Rows are points. Any point is a mix of the corners, with weights that add up to 1. It lies inside the corners' shape when no weight is negative. Say inside or outside, and name the corners with a negative weight.
(in the rows, 128 means zero)

Corners:
(1): [ 42 112 138]
(2): [136 117 126]
(3): [125 234 115]
(4): [122  60  69]
Points:
[108 130  79] -> outside (2)
[107 142 125] -> inside
[ 93 143 107] -> outside (2)
[116 135  97] -> inside
[ 98 220 141] -> outside (4)

Corners:
(1): [188 201  90  61  98 184]
(2): [111  83 165 117 130  74]
(3): [211  77 187 171 111 121]
(4): [144 141 110 153  78 156]
(5): [123 203 122  94 154  48]
(6): [136  87  43 137 146  96]
(7): [ 83  86 148 172 201  72]
Points:
[123 176  73  60 168 112] -> outside (3, 4)
[129 115 139 127 140  83] -> inside
[178 187 146 129 120 127] -> outside (2, 6)
[190 123 118 123  88 162] -> outside (5, 7)
[112 144  78 107 137 161] -> outside (3, 5)
[126 129 189  91 156  72] -> outside (4, 6)

Corners:
(1): [116 179  79 128  77 122 136 140]
(2): [101 185  94 128 155  87 188 133]
(3): [136 116  57 109 145  91 101 155]
(4): [109 158 102  59  85  54 144 127]
(5): [216  92 175 209 183 168 137  70]
(6): [187  91 147 153 136 146 183 158]
(7): [153 207  83  78 115  61 114 186]
(8): [ 62 179 137 116 104  77 131 177]
(9): [172  93 167  43 180 227 147 126]
Points:
[ 27 182  74  76 120  83 155 150] -> outside (5, 6, 7)
[144 154 105 119 149 116 141 153] -> outside (4)
[143 133 130  84 147 156 150 133] -> inside
[155 104 138 134 148 148 148 116] -> outside (7)

Corners:
(1): [ 82 164 191 154 115 105  97 247 229 132  50]
(2): [117  51 163  88 125 174 180 175 109 165 147]
(3): [181 153 132  87 147 125 184  85 110 181 143]
(4): [ 55 171 101  82 118 120 162 143 130 152  73]
(5): [153 144 145  40 124 188 192 184 162 120 101]
(6): [ 81 183  75 108 132  63 100 174 244 124  94]
(7): [ 62 144 107 216 212 118  69  80  82  89 158]
(8): [130  86 113 148 190 108  63  38 104 111  97]
(9): [ 71 159  70 167 201  37 171  95 143  76  71]
(10): [153 126 201  44  73 135 179 133 137 109 141]
(11): [143 118 112 149 208  74  45  94  22  93 154]
(12): [170 100  86 132  88 148 199 108  74  88 111]
Points:
[ 91 149 131 117 162 104 116 145 155 133 106] -> outside (12)
[121 136 120  92 159 119 144  93 107 128 131] -> outside (1, 12)
[120 121 138  98 127 122 142 135 141 125 119] -> inside
[ 97 156 111 126 144  93 109 151 174 118 106] -> inside
[128 120 146 107 136 144 133 142 112 127 115] -> outside (6, 9)
[131 128 124 131 173  95  89 117  77 107 132] -> inside

Corners:
(1): [181 108 161  84  61 124 168 161 103 145 166 167]
(2): [107 239 108 154 142 119 171  71 150  82 154  44]
(3): [125 128 133 117  92 114 170 110 228 172 103  83]
(4): [120 116 111  66 158 182 134 168 110 154 145  94]
(5): [185 183 129 131 150 103  64  61 109 163 178 119]
(6): [176  90 121 133  89 102 150 166 161  26 148  76]
(7): [119 130 164 143 101 135 144 173 174 156 105  42]
(8): [ 86 100 146 145  42 133 106  88 117 161  71 152]
(9): [126 108 140 171 146 118 163 126 131 140 185  63]
(10): [163 111 146 179 167 122 118 124 117  88  90 120]
(11): [118 134 169  67 160 107 128 148 141 153 173 100]
(12): [137 103 143 153 123 145  67 164 108 150 181 249]
(13): [150 130 159  71 141 217 129 102 115  66 139  84]
Points:
[137  25 152 145  50  87 138 198 153 163 105 164] -> outside (2, 5, 13)
[147 137 137 140 144 124 133 123 134 125 156  92] -> outside (8)
[187 176 115  82 158 118 166 110 145  79 207  24] -> outside (7, 8, 10, 12)
[159 183 124  83 129 194  56  44  74 175 111 207] -> outside (6, 7, 9, 11)
[131 134 145 118 127 146 126 123 130 142 142 105] -> outside (6)
[148 142 131 131 125 123 127 121 134 115 155 101] -> inside
[124 174 147 154  85 112 162 103 163  87 121 105] -> outside (4, 5, 9)

Corners:
(1): [122 167 130  96 133 108 120 129 113 141 128 108 116 122 126 137 154 134]
(2): [121 134 138 137 109 145 127 130 249 101 137 144 120 156 127 118 132 136]
(3): [148 116 128  88 165 127 142  90 107 118 148 177 134 113 133 140 116 123]
(4): [162 122 169 119 118 138 143 131 125 117 116 107 112 120 129 116 140 103]
(5): [143 114 136 138 140 119 141 104 121 149 135 103 120 119 123 118 112 148]
(6): [162 140 122 141 113 110 165 126 110 146 116 117 116 118 107 134 104 148]
(7): [123 116 131 124 120 122 127  99 125 153 114 130 137 119 122 139 102 142]
(8): [122 108 125  92 131 136 129 127 116 140 176 102 133 116  94 126 143  48]
(9): [149 115 125 136 134 129 139 124 103 140 121 121 124 145 126 112  45 127]
(10): [135 120 118 147 123 147 117 118 123 133 120 112 135 109 118 137 110 149]
(11): [141 153 141 132 126 101 118  96 132  94 116 105 175 137 106 140 145 134]
(12): [154 123 127 152 117 131 133  78 118 115 124 121 124 109  83 105 128 100]
(13): [120 125 178 142 135 138 127 130 120 133 134 130 128 109 122 131 140 137]
(14): [ 78 109 118 123 142 132 133 119 134 138 125 122 125 114 125 134 147 134]
(15): [151 119 127 139 118  85 122 132 115 137 125 124 113 120 128 127 156 139]
(16): [159 116 130 144 132 122 136 116 113 145 118 140 157 134 139  92 138 142]
(17): [132 111 122  84 172 112 122 129 119 145 127 163 141 109 116 107 137 152]
(18): [156 131 142 149 151 117 134 119 140 144 110 133 117 119 126 132 134 128]
(19): [131 119 146 113 153 145 118 116 115 146 133 111 114 212  98 138 157 136]
Points:
[164 136 141 132 137 104 129 147  70 162 118  88 132 137 125 125 138 146] -> outside (2, 3, 7, 12, 14)
[133 124 134 121 141 125 128 118 126 139 126 126 126 131 117 128 135 130] -> inside
[137 123 134 112 148 128 133 104  93 139 129 124 134 104 109 137 134 132] -> outside (2, 9, 15, 16)
[146 131 133 131 125 119 143 120 119 139 123 120 123 123 115 129 121 137] -> inside
[125 114 145 118 141 131 127 118 133 137 135 133 121 133 124 117 131 116] -> outside (6, 10, 11)
[143 130 138 135 131 121 131 111 127 129 116 125 130 130 119 125 127 142] -> outside (8)

Corners:
(1): [136 138 171 177 166  63 110 132  63  42 180 123 187 130  48  89 189 125
  50   7]
(2): [156 141 135 188 181 124 127 134 135  60 109  94  72 107  61 206 115 123
 135 165]
(3): [102 103 119  81  93 154 154 142  77 138  41 152 151 166 136  68 155 135
 142 106]
(4): [115 148 131  64 156 198 160 139  68 135 117 134  97 141 112 103 133  79
 141 130]
(5): [197 129 138  77 134 147  98 133 150 106 110  64 131 131 102 198  65 142
 209 144]
(6): [149 140  79 100  89 154 120  81  92 115 153 105 109 105 155 170 144 179
 180 160]
(7): [178  69 107 126  80 172 150 131 103  83 147  61 128  87  79 172  95 119
 155 166]
(8): [128 120 128 183 187  41 142 175 130 111 164  85 129 185  56 107 189 115
  36  71]
(9): [ 94 128 117  96 113 157 127 191 125 141 158 209 134 176 117  96 156 128
 132  65]
(10): [111 100 122 104 140 136 162  92  92 187 123 185 120  97  84  84 108 148
 175 110]
(11): [ 67 131 118  79 115 184 111 106 109 212 131 138 147 136 127 112 102 136
 138 137]
(12): [ 99  89 123 137 134 215 135 126 111 173  58 141  77 123 152 131 191 143
 165  80]
(13): [208 114 137  92 151 115 115 121 138  80 126 114 157  79 105 191 138 146
  90 126]
(14): [110 129 102 157 122 146 150 145 109 168 107 167 121 142 145  32 151  64
 133  63]
(15): [127 113 117 166 153 188 188 107  91 181  81 155 121 201 118  94 138 128
  91  65]
(16): [212  92 127 109 121 141  89  48 102  78 131  83  83 127 107 165 106 123
 133 202]
(17): [162 113 121  86  98 139 147  56 155  99 105 110 123 118  63 180 134  99
 165 136]
(18): [157 153 174 199 198 112 125 178 171  80 151 114 157 124  62  49 193 143
  95 103]
(19): [168 111 188 154 110 138 155 116 101  87 144  93 137 125 160 193 121 128
 160 164]
(20): [211 122 122 152 128 159  90 105  85 106 111 106 172 143  63 215 148  90
 176 190]
(21): [137 150 174 121  75 150 163 152  93 186  88 145  82 163 117 102 116 135
 117 103]
Points:
[123 114 131 126 125 159 143 129 100 144 108 137 115 156 103 120 133 108
 141 106] -> outside (6, 13, 18)
[186 109 151 129 119 130 125  94 120 110 139  83 146 120  99 181 121 154
 142 136] -> outside (2, 3, 4, 9, 14)
[139 122 133 128 125 146 137 122 104 131 121 127 125 137 106 127 140 125
 126 119] -> outside (5)
[159 125 137 125 127 128 125 136 114  96 125 106 116 139  98 143 145 117
 126 126] -> outside (10, 11, 15)

Corners:
(1): [ 87 163 155 108 179 159 105 168 148 150 167 158 147 167 160  65  88 179
 123  81]
(2): [114 136 168  81 126  71  62 147 159  95  79 130 102 109 101  68 164  88
 197 215]
(3): [ 91 125 129  99 181  83  83 119 155 131 212 170 203 178 142 172 103 167
 135  83]
(4): [167  65 141 144  89 205 235 103  88 160 147 194 136 143 191  53  89 123
 147  93]
(5): [119 156 173 120 201 102  62 136  69 106 112 109 182 171 160 160 159 170
 144 177]
(6): [148 132 164 109 138 164 138 206 102  64 114 124  93 164  49 138 116 143
 156 128]
(7): [ 21 178 119 115 182 145  92 124 149 124 149 132 171 221 107 166 179 147
 103 106]
(8): [180 114 147 189  35 148 151 167 145 167 105 166  84  72 184 111  87  57
 169 106]
(9): [142 100 182 109 116 127  44 181 127  87  78 132  77  75  75 119 158 101
 100 150]
(10): [131  84 154  70 130 200  55 159 205  83 118  74  46 139  93 119 192 155
 185 144]
(11): [107 114 154  23 112 157  67 198 137  71 121 113  94  79 136 142 167  87
 163 100]
(12): [136 117 133 110 167  82 104 188 136 150 163 144 244 209 151 104 150 140
 112  60]
(13): [ 40 130 174 152 160  98 102 161 136 181 163 171 191 150 133 152 186 148
 175  96]
(14): [186 150 134 152  71 247 179 109 112 148 179 158 131  97 128   7 109 123
 158  54]
(15): [166 121  83 161 122 183 220 145 118 129 134 178 159  58 159  61 102 152
 147  93]
(16): [199 146 178 150 100 115 230 140 135 142 154 152 132  70 165  93 106 123
 116  33]
(17): [104 100 190 103 127 196 104 183 199  93 140  81 136  70  80 124 180  70
 140 204]
(18): [ 81 133 177  86 130 109  85 128 144 138  80 134 238 118 167 150 105 142
 158 102]
(19): [ 28 139 157 148 133  82  90 170 155  89 196 120 198 192 140 113 155 176
 117  93]
(20): [100 150 121  91 105 144 114 163 127 204 152 132 169 184 135 172 164 217
 116 156]
(21): [ 69 115 149 102 155 102  46 136 133 121 121  38  88 101  81 116 119 102
 141 128]
Points:
[104 134 154 117 137 125 100 160 143 132 139 136 156 136 127 127 145 138
 148 113] -> outside (4)
[104 122 143 114 147 130 125 165 143 156 160 167 217 164 189 149 147 166
 110  81] -> outside (2, 6, 14, 21)
[120 137 141 115 122 154 122 145 133 143 152 140 151 143 129 113 136 150
 139 111] -> inside
[179  94 143 123  86 177 146 148 128 161 117 128  98  54 139  83 165  98
 161 152] -> outside (1, 3, 6, 7, 18, 19)
[158 118 143 126 115 166 147 137 127 134 122 141 133 121 140  94 110 130
 143 118] -> outside (11, 13, 19)
[117 143 139 117 167 193 161 123 143 143 145 114 156 169 131  71 123 171
 141 122] -> outside (3, 8, 9, 11, 13, 19)
[105 129 167  74 145 130  77 144 150 103 131 110 137 137 113 100 154 128
 136 142] -> outside (6, 8, 13, 15)
[109 126 153 112 133 132  99 153 133 117 140 122 139 128 127 115 138 130
 139 113] -> inside

Corners:
(1): [161 126 127 139 138 129 134 110 110 131 108  75 149 163 159  79 137 111
 130 124]
(2): [ 78 166 137 139  85 116  81 141 204 164 152  79 111 133 137 152 114 201
 116  43]
(3): [124  55  65 120 184 144 136 121  80 101 121 123 125  86  75 161  92 161
  71 114]
(4): [166 173 146 162  92  93 161 168 145 115 137  81  67  34  76  96 102 103
 128   7]
(5): [172 132 142  41 107  74 151 120  81 140 203 136 132  69  77 142  62  46
  92 115]
(6): [106 133 165 214 113  98 156  76 153  70 127 101 100 181 147 150 103 195
  93  89]
(7): [216  76 105 142 103 125 131 109 106 111  35 171 128 164 132  90 123 163
 109 127]
(8): [ 13 137 142 157 112 180  92  85 165  76 113 129 142 147 183  74 155 147
 130 119]
(9): [118  65 109 134  81  87 132 147 114 111 150 163 139 149 100 172 110 149
 165 154]
(10): [ 79 131  75 153  73 189  63 148 119  64 158 138 172 133  62  82 140 171
 118 152]
(11): [142 137  77 204 187  98 131 189 183 132 128 149 108 128 101 109 106 133
 112 100]
(12): [123 168 164 105 153 108 100 146  89 158 136  90 154 167  29 112 209 117
 152 124]
(13): [114  69 100 142  92  90  36 145 148 141 184 143 153 152  84  71  96 154
 136 133]
(14): [ 94 174 124 217  97 135  99 119  65 109 105 142 114 229  89  61 194  40
 144  91]
(15): [138 121  97 169 121 140 152 180  42 162  71 183  90 141  67 114  79 203
 149 152]
(16): [184 144 165 139 156 106  36 138  83  95  99 108  48 211 106 104 216 217
 153 135]
(17): [ 86 119 101 138 116  83 148  94 194 121  94  59 167 102 125 148  74  76
 143 140]
(18): [171  80 155 113  85 173 108 121  88  76 112 149 147  66 101 127  86  82
 106 140]
(19): [194  88 117  86 179  76 129  66 179 127 137  47 135 162 127 108  48  96
 163  67]
(20): [193  69  73 160 111 122  51 120  88 113 202 215  91 107  66 142 116 176
 123 118]
(21): [160  92 139  84  90 178 167  89 161 160  88  85  71 142 154 154 136  98
 113 129]
Points:
[123 129 130 147 115 127 110 124 128 109 122 117 111 136 113 108 131 142
 129 107] -> inside
[146 101 111 135 113 121 108 126 118 120 122 134 133 142 101 119 112 137
 123 130] -> outside (4, 8)
[141 114 116 131 126 121 109 128 118 121 120 119 123 136 102 116 124 135
 128 116] -> outside (6)
[147 126 135 148 129 153  91  96 127  80 123 120 105 156 140 108 137 139
  94 101] -> outside (4, 9, 12, 13, 15, 17)
[117 132 122 142 106 124 104 131 148 127 132 109 121 134 113 125 118 158
 120  93] -> inside
[ 86 113 121 153 126 129  90 130 146 106 125  76 154 179 109  75 169  65
 160 129] -> outside (2, 5, 6, 7, 15, 20)
[136 109 119 132 136 153 126 123  72 116 127 148 106 154  95 133 132 141
 125 148] -> outside (2, 4, 7, 13, 17)
